Rows are points. Each copy is the shape, with its points in the same order, stretched, turned, moved and blurred by noise. Is it also mirrored, or only turned?
In the rows, zero is written as 128.

Shape (9 x 3)
[[ 79 122 124]
 [148 176  64]
 [ 94 101 143]
 [ 67 119 176]
 [119 153  96]
 [111  74 150]
 [136 180  87]
 [171 173  99]
 [154  76 207]]
Copy 1 (9 x 3)
[[149 172 104]
 [154  90 114]
 [148 182 125]
 [119 209 109]
 [149 127 112]
 [158 185 146]
 [138 106 111]
 [133  97 138]
 [118 196 188]]
Copy 1 is: mirrored
Copy 2 (9 x 3)
[[160 135 118]
 [ 85 119  98]
 [174 118 119]
 [181 136 143]
 [116 124 113]
 [181  94 122]
 [ 98 124 115]
 [ 89 100 123]
 [187  70 159]]
Copy 2 is: mirrored
Copy 3 (9 x 3)
[[ 75  73 146]
 [100 152  61]
 [108  91 172]
 [ 54 101 188]
 [ 97 115  96]
 [140  93 204]
 [ 92 149  73]
 [127 185  86]
 [169 166 239]]
Copy 3 is: only turned

Shape (12 x 6)
[[149 136 134 152 184 117]
 [120 153 120  38 112 157]
 [176 135  95 132 160  94]
 [127 101 104 151  94 146]
 [165  84  88 154 186 162]
 [123 178 151  29  93 143]
 [140 166 101 170 154 134]
 [121 127 121 113 156  63]
 [104 140 110  50 121 176]
 [113 132 141 138  70 174]
 [ 83 145 128 181 124 151]
 [131 130  52 189 164  71]]
Copy 1 (12 x 6)
[[110 149 124  98 174 169]
 [138 130 140 128 124  68]
 [119 160 138 143 193 163]
 [ 89  75 132 139 150 139]
 [ 88  84 161  81 214 138]
 [164 151 125 147 102  78]
 [104 142  86 125 170 154]
 [ 92 180 146 139 144 163]
 [117 109 139 109 127  62]
 [117  72 103 135 112 126]
 [ 73 110  79 110 121 150]
 [ 50 165 115 152 192 182]]
Copy 1 is: only turned
Copy 2 (12 x 6)
[[ 86 108 143 143 151  96]
 [155  94  94 177 136 181]
 [ 77 154 112 132 178 125]
 [153 151 137 120 112 112]
 [ 96 190 145 193 120  56]
 [185  63  62 140 176 191]
 [111 139 161 153 171 119]
 [ 78  88 121 124 130 154]
 [159 115  96 198 112 162]
 [210 115 134 125 125 128]
 [150  94 190 147 114 121]
 [ 46 175 173 117 145 136]]
Copy 2 is: only turned
Copy 3 (12 x 6)
[[168 172 148 117 119 196]
 [ 87  98 162 162  40 131]
 [183 111 154 118 140 178]
 [196 114  96 142 139  94]
 [232 124 122 143 111 151]
 [ 34 113 166 143  41 147]
 [173 126  92 139 131 178]
 [121 155 188 154 147 166]
 [112  96 140 187  31 129]
 [162 139  77 120 101  86]
 [169 164  70 163 121 131]
 [212 125 107 178 199 169]]
Copy 3 is: only turned
Copy 4 (12 x 6)
[[102  74 184 107 136 107]
 [128 139 170  96 168 201]
 [108 116 209  71 162  81]
 [148 130 145 150 181 117]
 [ 77 108 204 165 162 109]
 [156 132 168  80 153 215]
 [131  55 177  89 177  94]
 [109 130 154  61 146  92]
 [119 131 158 119 176 202]
 [177 102 125 159 174 166]
 [152  54 108 129 178 119]
 [108 103 162  48 193  15]]
Copy 4 is: mirrored

Shape (11 x 8)
[[146 152 124 160 119 136 115 149]
 [145 108 111 156 104 150 138 122]
 [100 104 161 107 118  75 118 113]
 [150 109 126 146 165 159 112 121]
 [128  96 133 152 135 142 126 160]
 [ 86 117 175 139 118 134  82  95]
 [103 117 121 181  90 147 169 118]
 [124 108 118 111 112 139 143 136]
 [110 130  93 104 153  99 124 137]
 [112 111 164  83 130  89 207 149]
 [170  98 101 154 164 149 128 134]]
Copy 1 (11 x 8)
[[156 103 111 153 101 115 138 148]
 [165 121 129 127 105 138 109 181]
 [ 79 139 145  58 127 125 111 114]
 [207  91 153 129 110 131 133 126]
 [175 110 125 127  99 120 101 116]
 [100  86 207  70 134  71 115 134]
 [160 159 127  91 105 108  83 213]
 [148 149 130 119 135 147 102 154]
 [156 141  79  98 143 126 142 121]
 [124 249 136  99 117 170 105  93]
 [219 103 114 135  96 154 135 136]]
Copy 1 is: only turned
Copy 2 (11 x 8)
[[132 122 122 116 159 122 101 151]
 [158 118 119 126 173 130 123 106]
 [111 141 107 120 121 103 179 109]
 [139 114 141 155 148 109  98  91]
 [124 135 133 158 175 130 132 120]
 [146 156 156 110 130  78 147 107]
 [173 105 144 121 184 138 168 124]
 [137 134 115 140 146 144 143 108]
 [127 126  91 163 109 129 135 138]
 [ 77 101 124 146 129 171 211  97]
 [138 103 117 166 166 122  95  95]]
Copy 2 is: mirrored

Shape (14 x 11)
[[142 157  83  92 115 110 156 148 162 120 114]
 [163 107 142  70 139 122 130 119  58 154  93]
 [ 61 109  90 149 110  54 191 103 121 157 194]
 [153 116 102 164 119 143 105 100 147 145 101]
 [122 107  64 153  91 171 157 170 144 148 130]
 [138 136 126  77 165 145 118 105  44 140  70]
 [186 138 161  82 147 172 138 112 100 105 123]
 [ 64 157 123 180 108  83 234 110 133 157 143]
 [127  90 118 163 131 150 171 152 178 118 108]
 [143 134 121  54  83 149 111 106  53  88  89]
 [112 125 104 173 158 106 165 143 125  96 132]
 [105  63 106 126 138 157 130 103 168 135  83]
 [110 111 161 159 130 132 116 169 174 132 108]
 [ 59 180  89 110 119 118 177 124 126 141 188]]
Copy 1 (14 x 11)
[[134  99 166 163  82 142 120 140 126  58 126]
 [147 145 171  95 198 102 141  88 103 100  73]
 [ 80  96  87 127 100 122 121 125 245  86 135]
 [176 118 121  86 129 170 114 134 100 135 169]
 [206 123 108 160 101 136 148 170 149  97 200]
 [147 138 144  92 211  95 140  74  53  80  94]
 [166 105 146 110 137 119 166  65  66 141  91]
 [ 75  61  96 156  98  70 104 186 193  90 175]
 [160 148 128 147  84 141 154 174 124 147 183]
 [154  95 105 146 209 147 136  78  73 103  47]
 [124 148  79 106  80 104 154 137 129 109 128]
 [142 159 137 128 158 175 151 136 101 130 192]
 [144 172 117 141 102 138 108 138  99 176 151]
 [104  53  82 160  94 104 136  85 169  55 147]]
Copy 1 is: only turned
Copy 2 (14 x 11)
[[161 116 158 175 153 137 124 101  79 133 103]
 [143 178 112 108 143 148 168 160  81 116 154]
 [166  87 162 127 169  94 148  34 150  84 199]
 [118 149 149 134 114 116  72 147 145 110 104]
 [160  92 150 194 148 115  79 134 160 172 158]
 [169 194 131  97 158 125 151 190  66 128 123]
 [127 162 166 100 102 183 148 164  85 136 110]
 [225 113 157 121 131  85 170  49 161 104 165]
 [177  79 162 165 117 119  99 142 149 116 130]
 [158 169 126  93 181 186 132 160  84 134 101]
 [185  96 151 124 137 106  90 115  99 117 156]
 [156 101 175 161 154 109 104 174 163  85 100]
 [125  77 124 123 107  93 126 162 141 118 105]
 [165 100 193 131 169  98 171  73 124 150 146]]
Copy 2 is: only turned
Copy 3 (14 x 11)
[[122 155  97 148  35 104 117 116 101 136 154]
 [140 107  34  98 118 106 120  99 164 134 103]
 [  7 149 141 112 148 142  80 180 120 159 158]
 [131 129 130 116 112 178  90  44 140 122 134]
 [141 173 126 175  71 160  57 107  90 167 118]
 [149  98  48  96 131  77  86 101 177  89  81]
 [146  92  41 155 103 119 143  86 127 101  90]
 [ 58 137 130  70 123 157  29 177  63 123 152]
 [130 144 159 142 101 142  91  69  42 181 125]
 [141 150  39  84  71 110 149 148 194  56  68]
 [ 86 152 134 132 150  90  65 120  76 126 141]
 [142 100 171 120  91 139 119  42 113 168  96]
 [175 132 197 126 117 141 115 101  76 158 154]
 [ 69 129 135 162  88 115  87 211 130 113 142]]
Copy 3 is: mirrored
Copy 4 (14 x 11)
[[125  60 177 136 187 119 147 108 115 129 124]
 [144 136 144 123 124 132 161  72 124 197 115]
 [116 110 154 156 197 177  85 168 196 121 100]
 [128 117 166 100 136 147 104 135  69 125 131]
 [ 69  66 180  87 189 222 145 149 123 136 109]
 [139 126 142 158 121 117 164  79 105 230 136]
 [ 81 129 145  89 117  93 149  65 117 157 151]
 [105  95 229 159 179 164  91 172 205 155 122]
 [ 78 116 193  96 176 174 150 150 118 110 126]
 [104  96 135 143 107 100 156  64 103 176  85]
 [ 92 112 159 119 184 120 140 175 117 133 119]
 [105 138 175 149 153 193 145 129  92 111 130]
 [148 104 171 138 119 144 180 169 124 113 173]
 [ 90  51 155 189 196 161 110 141 191 143 151]]
Copy 4 is: only turned

Shape (15 x 12)
[[221 101 132  69 155 177 123 126 134 163 155 116]
 [118 163 145 171 148 174 127 147 109 100 166 124]
 [ 80 111 151  94  74 123 140 152 141 163 125 125]
 [ 86  78 126  91 144  51 156 167 138 103 136 126]
 [ 97 109 150 128 128  98 116 129 107 127  73 120]
 [129 177 103 138  90 135  52 111  75 120 123 136]
 [121 158 130  86  75 112  94 105 175 175  90 155]
 [174 110 112 110  64  57 159 166 136  98  61 104]
 [123 160 145 126 107  83 122 154  80 140 148  97]
 [103 181 130 186  71 123  65  80 123 150 163  69]
 [ 91  71 131 137 121 197 104 157 136 161 164 173]
 [121  97 153 108 112 194 100  92 131  83 175 105]
 [113 109  96  96 155 126 196 149 105 147 142 125]
 [ 49 139  93 110 156 136 124  96 175 106 111 123]
 [ 87 124 125  94 147 218 100 186 174 176 116 101]]
Copy 1 (15 x 12)
[[103 178 152 183  59 180  74 116  57 104 109 111]
 [148 138 148 138 164 143  60 154 193 166  90 138]
 [114  94 146 116 185  56 150  94 112 142 138 135]
 [242  83 111  48 145  90 125 105  88 105 124 162]
 [173 133 176  75 167 113 173  94 130 150 124 118]
 [102 195 101 141 165 145 218 142 146 167  54  97]
 [ 66 126 102 188 152 105 222  67 112 117 180  85]
 [135 106 162  52 129 104 230 210  87  83 171 130]
 [161 121 124  84 162 133 147 143 118 165  67  83]
 [ 55 163  73  92 177 135 154  97 195 194  83  67]
 [120 148 129 155 168  67  77  95 133 188 119 208]
 [108 178 161 147 120  84  78  96 175 134  71 143]
 [176  83 137  97 129 145 100 123  81 116  89 182]
 [163 112  99 115 182 134 137  49 157  79 146 152]
 [130 146 145 145 237 135  71  83 105  88 173 124]]
Copy 1 is: only turned
Copy 2 (15 x 12)
[[133 209 114 148 119 201 170 171 124  62 124 126]
 [183 185 144 139 100  85 112 154  93 144 108 142]
 [140 126 142 148 156 125  34 103 123 118 144 153]
 [113 111 142  81 212 103  51 140  96 130  70 143]
 [138 103 118 120 126  60  95 104 124 120 112 121]
 [160 129 127 173  13  99  81 136 129 117  74 125]
 [132  99 177 151  82 175  78  90 156  91 136 118]
 [125  72 112  78 163 125  59 173 190 144 139  80]
 [154  91 127 150 116 101  48 160  79 129 121 118]
 [194 117  92 137  21 151  54  87  69 159 131 118]
 [114 221 140 166 120 112  96  90 125 151 102 198]
 [181 249  89 110  82 136 100 133  97  59  93 170]
 [152 124 124 149 209 127 114 166 116 123  99 174]
 [183 143 147 107 148 122 107  76 114 114  49 139]
 [170 205 152 175 170 129  96  58 125 135  93  97]]
Copy 2 is: mirrored
Copy 3 (15 x 12)
[[ 96 111  98 229 139 193 205 114 134 135 175 143]
 [112  57 136 122  84 143 130  92 161 133 138 146]
 [170 119 122 165 141 141  76 150 103 142 139 104]
 [157 143 132 150 163  53  96 140  88 129 154 188]
 [159 134 141 148 152 101 107 168 141 155  89 119]
 [133  62 119  85 175 155 133 145 139  98  68  73]
 [147 155 113 110 138 191 105 161  88 148  81  48]
 [204 226 118 156 210 117  82 155 167 113 151 113]
 [151  98  86 129 208 124 103 122 128 140 109 155]
 [ 89  65 153  76 178 199  60 137 140 126  55 123]
 [116  52 124 196  63 129 125 118 127  99 124 111]
 [ 95  48 215 166 119 160 136 118 135 129 177 109]
 [134 112  61 164 121  96 133 156 124 125 188 191]
 [132  99 175  79  65 139 115 185  97 140 130 141]
 [188  74 143 212  44 221 151 152 123 131 141 143]]
Copy 3 is: mirrored
Copy 4 (15 x 12)
[[110 111 186 182 128 133 201  79 200  95 115 124]
 [128  94 118 125 108 142 122 126 102  75  93  90]
 [136 155 168 153 148  92  97 129 113 110 108 157]
 [174 194 177 150 115 147 112 161 126 127 126 143]
 [144 132 151 127 149 134  71 120 126 150  89 111]
 [110  64 141  98 114 133  87 120 104 131  41 144]
 [ 89 148 130 145 138  99 109 100 150 138  81 172]
 [201 123 143 143 133 135 131 118 154 168 125 179]
 [147 109 149 117 139 121 102 175 128  98  86 137]
 [ 55  56 127 113 132  72 101 185  89 156  58 131]
 [106 126 173 158  89 117  99  82 120  90 133 116]
 [118 105 188 164 101  98 164  95  90 131  76 113]
 [143 173 171 115 137 169 144 124 143  84 168 153]
 [ 76 176 138 123 126 162 117 121  84 158 100 142]
 [ 90 129 163 205 156 138 106  81 104  99 119 119]]
Copy 4 is: mirrored

Shape (15 x 12)
[[140 167 166 145 111  82 150 125 174 143 143  91]
 [209 117 124  77 138  74 132  69 111  97 151 174]
 [193 207 104 111 113 112  86 122 136 114 105 105]
 [138  93 155 162 132 146 184 130 163 116 111 114]
 [ 91 160 137 128 154  90 119  77 131 139 121  80]
 [124 131  84 151 116 114 178 121 194 127 136  80]
 [180 143 137  94 185  99  60 146 134 148 143 134]
 [114 149 126 164  95 109 146 114 107 135 169 101]
 [105 106 118 126 141 175 183 139 161 147 131 117]
 [124 124 115 141 180 149  92 124 180 117 152  93]
 [142 155 151 101 113 148 135  80 119 131 162 119]
 [111 117 145 127  90 131 107 133 162 104 136 186]
 [114 102 126 107 105 175 139 109 137 143 130  83]
 [121  87 113 132  95 126  85  96 145 133 155 141]
 [ 97 112 150 131 124 105 100 177 160  97 160 110]]
Copy 1 (15 x 12)
[[132 174 119 135 190 152 135  85 172 135 122 101]
 [168 147 148  98 201  92 174 158 104 122 204 177]
 [188 182 125 164 177 127 140  97 102  88 167 114]
 [117 178 143  92 115 133 136 144 175 128  99 166]
 [103 132 107 163 133 112 109 129 155 157 135  81]
 [149 171 130  93 131  85 113 139 192  96  92  89]
 [109 125 170 168 193  69 125  64 124 113 193 157]
 [107 160 126 122 172 158 111 129 125 138 114  74]
 [ 85 140 102  61  94  99 118 125 157 109  92 149]
 [ 94 108 182 141 119  56 140  95 168  93 127 131]
 [114 140 103  96 145 140 172 110  99 109 151 116]
 [143  78 166 103 151 182 121 111 132  86 123 172]
 [113 146 111  59  76 118 119  96 132 116 117 110]
 [141 105 181  96 134 146  93 111 147  96 149 114]
 [125  77 197 140 168 125 107  82 155 135 102 137]]
Copy 1 is: mirrored
Copy 2 (15 x 12)
[[ 99 109 116  79 161 153 156 154 124 145 187 133]
 [ 83 109 169 167 144 173 129  90 101 249 117 129]
 [ 81 129 129 160 199 156 205 146 169 147 145 149]
 [150 121  90  80 141 152 117 110  84 117 109  93]
 [ 89  92 124  71 135 119 167 141 128 119 157 203]
 [118 114 102  68 195 134 111 143  97  65 178 121]
 [ 84 148 153 159 113  79 188  93 157 166 141 133]
 [147  99 154  99 133 152 141 162 112 100 162 137]
 [152  95 107  84 147 118  85 109 115  94 113  84]
 [119 167 144  75 148  74 159 103 133  92 140 132]
 [131  86 173  96 155 154 162 124 134 175 110 118]
 [154 146 125 141 152 128  84 140 123 185 139 104]
 [179  90 132  82 165 102 142 103 117  97 132 125]
 [169 136 163 126 159  75 142 139  86 131 163 131]
 [151 154 130 104 125  93 104  97 144 120 198 149]]
Copy 2 is: only turned
Copy 3 (15 x 12)
[[158  84 151 161 156 112  90 145 112  95 163 118]
 [156 102 126  79 130 120 147  36 148 148 104 196]
 [127  92 170 120 157 130 185 133 150 125  93 128]
 [194 128 151 146 104  98  71 151 143 102 135 134]
 [ 98  97 164 100 140 110 111 154 132 113 183 122]
 [183 112 207 144 147 102  90 146 100 146 141 128]
 [119 156 130  98 165 109 159  88 149  91 106 119]
 [147  81 129 120 132 146  82 142 122 153 157 122]
 [159 162 156 141 139 106  79 151 139 139 128 146]
 [149 155 164 113 140  67 127 134 148 128 138  88]
 [122  99 111 117 134 104 117 128 150 157 127 153]
 [152 160 106 170 108 135 152 115 152 119 170 134]
 [125 136 133 127 102 103 110 159 123 143 110 140]
 [150 141 110 115 107 118 148 116 106 144 156 133]
 [128 159 130 171 101 125 114 113 141  96 148  82]]
Copy 3 is: only turned

Shape (18 x 12)
[[119 106 145 121 176  99 127 135 150 173  79  99]
 [ 84 109 130 139 166  71  90 135 178 164  91 111]
 [ 67 125 103 184 139 139 132  82 127 164 100 155]
 [ 63 205 196  85  65 156 104 164 155 115  76 196]
 [ 78 157 135 167 134 174 157 105 113 143 147  82]
 [127 176 162 124 125 149 165 162  71  86 142 164]
 [ 50 120  94 147 154 112 113  95 120 142 111  86]
 [ 69 128 129 159 142 140 161 102 148 162 163 131]
 [102 185 151 169 124 174 176 118 119 101 140 128]
 [120 192 114 117 124 169 181 145 111 104 128 135]
 [120  76 149  90 115 131 119 158 145 117  97 125]
 [167 123 149  85 132 126 123 131 161 112  79 128]
 [ 47 157 146 140 151 131 179  63 116 126 141 130]
 [122 176 150 171  88 136 196 126 107  71 139 121]
 [ 76 173 180 107  70 142 162 147 115 146  65 161]
 [100 170 147 154 108 153 190 153 105 115 143 140]
 [ 99 137 131 141 121 107 105  84 119 182 138 113]
 [ 78 118  70 149 151  93 157  88 150 173 149  89]]
Copy 1 (18 x 12)
[[ 47 128  82 147 120 152 129 144 156 164 174 163]
 [  8 100  93 166 123 181 127 106 127 122 170 169]
 [ 62 197 131 166  76 171 138 100 122  70 136 168]
 [176 155  35 217 100 135 123 183  29  99 171 167]
 [115 193 200 164 135 129 138 169 119 124 125 183]
 [183 190 145 145 122  38 149 150  92 164 144 142]
 [ 21 155 143 159 118 150 138 131 131  85 119 195]
 [ 71 160 186 173 107 163 114 112 109 141 112 178]
 [180 193 188 154 127  99 158 147  90 124 158 181]
 [203 148 153 158  97  82 172 185 105 153 143 153]
 [116 117  64 128 163 147  98 136 110 186 141 122]
 [158 113  48 121 129 120 109 134 152 163 165 150]
 [ 74 197 168 168  90 113 120 127 126 129 100 239]
 [197 189 183 102 141  88 138 165  77 136 175 189]
 [137 191  74 164  74 137 117 225  46 134 186 177]
 [170 179 177 146 116 102 150 172  68 165 158 162]
 [ 56 143 161 163  91 147  81 126 126  85 137 158]
 [ 27 107 197 145  76 174 127 133 143 123 114 187]]
Copy 1 is: mirrored
Copy 2 (18 x 12)
[[139 145 110 151 154 179 128 117 163 211 163 106]
 [165 124 110 181 153 154 161 149 194 191 165  93]
 [115 179  99 172 105 119 199 121 168 184  96 127]
 [161 108 114  19  59  94 182 142 223 128 115 230]
 [136 189 167 186 107 111 108  85 139 139  65 100]
 [ 79 179 176  71 100 100 121  72 128  72 132 175]
 [106 160 137 209 118 145 139 111 176 148 104  70]
 [159 198 128 188  84  96 148  96 148 166 105 114]
 [135 200 174 107  92  85 131  90 132  93  74 133]
 [109 155 182  63  78  81 124  86  95 113 119 142]
 [103 124  91 104 131 114 107 146 174 161 140 137]
 [140 111 109  59 137 150 130 172 130 140 155 145]
 [141 238 139 145  52 136 147  78 167 101  88 115]
 [117 224 212  88  69  73 112 118 120  64 100 127]
 [122 177 145  57  48 116 147 109 193 174 126 206]
 [113 203 184 103  75  67 121  78 128 126 116 145]
 [148 153 147 210 106 176 146 146 142 154 129 139]
 [145 175 158 222  86 126 136 118 109 182 142  64]]
Copy 2 is: only turned

Shape (15 x 12)
[[129 172  89 121  97  95 117 134 114 147 138 140]
 [131 144 164  81 111  83 116 124 142 150  67 110]
 [151 104 148 120 108 111 110 136 145 150 141 107]
 [151 122 170 130 110 116 157 171 150 121  58 115]
 [141 109 159 118 133  89 109 117 105  94 144 154]
 [114 110 156 136 128 174 111 122 139 149 130 150]
 [129 121 127 121 118 124 131 147  94  94 110 114]
 [131 105 141 128 128  99 180 109 102 136 140 153]
 [146 138 119 136 143 123 117 107 137 125 115 128]
 [123 106 102  99 129  82 108 161 148 112 134 116]
 [143 102 108  88 104 110 179 116  49 142 120 121]
 [143 101 156  57 130  87 131 137 144  60 127 151]
 [154 122 170 110 176 111 102 144 145 150 145 151]
 [145 101 170 104 105  91 130 122 144 114   7 199]
 [ 99 125 159 134 137 121 109 113 111 153 131 117]]
Copy 1 (15 x 12)
[[127 172 118 151 165 132 112 139 173 125 131 146]
 [122 107 159 183 155 129 126 163 131  64 137 120]
 [122 123 166 190 123 152 116 107 132 122 112 110]
 [180  83 141 204 123 123  84 154  89  79 122 124]
 [146 115 139 132 157 158 145 108  94  97 147  78]
 [127 119 132 132  97 107 102  70 116 123 139 130]
 [161 117 157 139 119 153 111 138  87 105 116 116]
 [158 123 152 155 168  86 143 136  92 132 115  90]
 [150 105 124 128 143 123 123 129 161 137 133 119]
 [162 132 141 178 118 184 148 116 143  93 110 114]
 [137 151 223 145 147  88 118 175  80 122  97  76]
 [163  96 150 132 161 164 141  94  84  33  98  73]
 [110 117 114 170 110 139 151 113 145 112 137  78]
 [207  85 141 154 166  81  79 132  92  13 215  84]
 [114 123 142 152 118 135 151 124 114 134 141 129]]
Copy 1 is: mirrored
Copy 2 (15 x 12)
[[ 73 136 108 102 137 129 130 165 157 149  85 119]
 [ 84 149 141 176 112 137 146  95 164 168 113 105]
 [ 88 119 112 160 128 166 115 124 113 148  98 126]
 [ 60 173 139 179 119 145  95  82 144 163 166 119]
 [118  86 130 135 127 128 154 144 101 136 157 115]
 [155 123  86 141 128 118 109 112  94 144 126 119]
 [104 143 125 171 132 136 129 159 129 120 155 111]
 [104 128 161  97 139 115 119 117 114 108 125  97]
 [111 138 103 111 110 149 144 143 107 123 133 135]
 [ 83 121 132 152 101 170 112 174 137 165 116 133]
 [ 83 166 164 142 150 101 136 155 115  90  98  76]
 [ 77  89 155 170  75 108 129 148 122 149 169 134]
 [110  94  92 129  97 143 123 118  87 158 133  94]
 [ 87 174 168 138 118  84 142  80 110 214 184 126]
 [162 114 108 143 141 153 139 115 133 129 115  91]]
Copy 2 is: only turned
